Each row is a point. The window is the flat piece filled in between its corners: a triangle in 3 columns, a solid with four corners in 4, and so on. A path goes straight from each point to the next, and from the last back to the first. After which points does the path pass through the window?
In the rows, 128 means zero.

Window (4 x 4):
[[129 102  96 121]
 [107 161 159 170]
 [142  45 101 148]
 [153 217 164 187]]
Path:
(1): [101 127  85 173]
(2): [152  14 144 124]
(3): [129  88 151 115]
(4): [138 120  87 221]
(5): [107 104 102 159]
(6): [149  82 161 125]
(7): [153  76 187 155]
(8): [130  63  23 150]
Through the window after points: 3, 7

Window (6 x 6):
[[125 150  68 144  60  97]
 [154 175  55 115 122 162]
 [164  52  85  93 111 209]
 [ 73 177 134 151 116 143]
 [132 147 134 174 177  77]
 [117  47 156  62  75  61]]
Path:
(1): [ 70 112  79 148 197  92]
(2): [ 88 155  84 172 182 114]
(3): [158 185 144 102  52 124]
(4): [182 150  75 119  95 166]
(5): [ 71 173  50 107 175 137]
(6): [108 105  57 151 144  40]
(7): [138 202 157 128 110 169]
(8): [176 169 149 165 128  97]
Through the window after points: 4, 8

Window (9 x 9):
[[170 150  85  84 162 158 107 140 169]
 [151 105 165 165 193 103  90 144  88]
 [ 96 110 104  61 106  93 101 163 127]
 [115  99 114 121 216 149 131 228  84]
 [ 82 167  97 108 135 114  90 144  95]
 [105 201 212 129 199 143  95 162 220]
 [194 149  46 131  44  99 120 152 112]
 [113 215 185 115 108 116 175  91 117]
 [ 70 117  79 167  74 127 210  97  62]]
Path:
(1): [124 111 149 127  72 149 121 120  36]
(2): [ 89 148  76 135 191  69 146 179 162]
(3): [145 143 107 115 249  82 172 111  86]
(4): [160 141 100 113  47 173  61 177 175]
(5): [103 159 160 144 165 217  70 121  97]
(6): [ 94 138 120  87 161  59 148 181 131]
(7): [124 147  83  87 178  51 106 156 126]
(8): [144 113 121 154  44 171 156 136  99]
Through the window after points: 3

Window (11 x 11):
[[ 67  65 185  67 187 105  50 136  59 104 140]
 [122 101 159 120 113 134 150 161 139  52 105]
 [233 110  35  89 163 176  83  77 149  43  27]
 [ 80 101 142 147 130 123  93  93 149 165 125]
 [ 91  90 162 235 165 161 218 230 107 118 119]
 [ 71 223  64  76 128  99  81 125 105 103 112]
 [111 143  49 100 145  74 125 162 178 113 132]
 [199 111 174 131 171 130 129 146 143 124 101]
 [ 60 152 118 208 131  78 150 124 110 130 222]
 [ 84 105 178 197 223 172 234  64 148 146 152]
 [105  84 190 125 165 177  63 169 148 115 187]]
Path:
(1): [ 84 131 104 126 167 102  99 167 157  91  96]
(2): [210  86  96  60 138 158 125  36  71 129 164]
(3): [138 116 121  70  93 111 177 169  87 150 156]
(4): [111  78 182 194 211 159 100 112 167  65 107]
(5): [133 100 136 137 194 126  95 164 141  97  90]
(6): [109 120 140 104 114 158 128 108 121 123 140]
(7): [113  90 144 149 154 151 195 147 141 148 136]
(8): [ 63 150 166 225 193 123 126 118 108  56 141]
Through the window after points: 1, 7

Window, 14 rows:
[[112 103 117 165  93 105 170 129 190 117 116  82 204  88]
 [155 132  82 142 199 146 150 157  77  94 114 125 163 107]
 [149  71 146  89 182 139 109  90 138  78  75 115 128 121]
 [113 170 181 204  58 167  96  98 136  82  76 156 197 118]
 [103 105 126 167 161 146  64 146 168 100 138 135 111 149]
 [147 117  95  37 146 129 179 213 121 185  67 107 180 156]
 [139 171 157 156 103  90  47  82 117 136 173 167 130 128]
 [118 113 117 174 178  89 132  90 182  94  60 162 156 147]
 [ 92  41 129 137 160  60 178 124 174 126 127 225  90  73]
 [156 171 144 186 168 129 151 179  75 203 137  82  81 135]
 [ 99  71 102 129  48  77 134   7  98  86 152 166 142 177]
 [145  92 132 114 144  55  99 111 120  25 101 187  73 140]
 [119 187 144 145 170 178 183 161 178 118 159  97 140 100]
 [188 150  91 115 113 155 118 137 124 141  83 137 104 118]]
Path:
(1): [171 111 122 157 149 139 158 123 161 142 132 127 191 156]
(2): [157  60 148 160 161 117 146 171 181 116 185 149 201 168]
(3): [108 145 125 123 115 110 114  88 119 119  68 140  86 103]
(4): [ 96 149 109 132 138 127 113 102 133  95  73 131 133 115]
(5): [184  90 193 176 105 128 145 156 133 131 145 170 159 133]
(6): [153 101 149 151  98 163 148 158 173 122 132 176 171 156]
(7): [105 156 118 145 171 108 116  88 118 120  99  87 128  96]
(8): [ 89 163 109  93 183 131 137 135 101 110  68 108 121  82]
(9): [185  75 131 140 118  89 137 150 152 127 125 164 143 186]
(10): [227  97 147 178 128 108 140 168 119  92 150 107 138 181]
(11): [ 77 121 123 126 153 100 125 109 137 130 103 178  99  90]
(12): [121 140 127 137 161 120 116 152 131 108  98 137 109  98]
Through the window after points: 4, 8, 10

Window (14 x 14):
[[112 111 114  76 189 163 114 137 179 155 125 237 175 157]
 [106 193 182 156  82 126  76 175  81 170 157 198  55 158]
 [164 126  86 206  99 173 183 227 177  98 159 193  77 152]
 [223 187  64 147 116 134 233  99 205  99 137 129 116  90]
 [132  65 172 198 104 140 142 166  74 141 137 138 119 124]
 [ 58 215 130  44  87  91 125 173 122  96 134  72 154  66]
 [126 214  26 156 114 134 141 140  81 142 122  86  71 153]
 [ 27 157 176 146 132 136  72 129  99 129 153 151  88 105]
 [113 101 111 100 122  86 112 142 190 124 109 119  74  76]
 [150 244 132 102 145 167 158  78 199 234 131  72 117 212]
 [135 124 142 100  90 138  28  76 178 149 180  93 188 175]
 [ 98 114  81 153 125  45 145 130 109 126 192  79 181  83]
 [142  89 135 153  67 110 206  26 139 167 179  85  97 174]
 [ 77 163 128 154  68 147 135 114 155 188 116 200 180  86]]
Path:
(1): [123 129 126  87 151 171 171 116 130 171 249  34 129  91]
(2): [137 133  57  69 124 166 111 120 124 147 190 155  93 110]
(3): [121 165 188 205 118 114 153 172 158 135 110 130 117 179]
(4): [117 175 119 148 113 114 126 115 168  93 129 136 143 156]
(5): [110 119 119 117  99 171 136 173  95 212 145 141  53  89]
(6): [149 141 105  91 118 174 114  96 110 154 188 136 131  96]
(7): [105 126 125 188  96  59 176 128 163 128 139  99 124 154]
(8): [126 157 119 164  70  88  81 125 150 113  74 183 101 182]
Through the window after points: 6
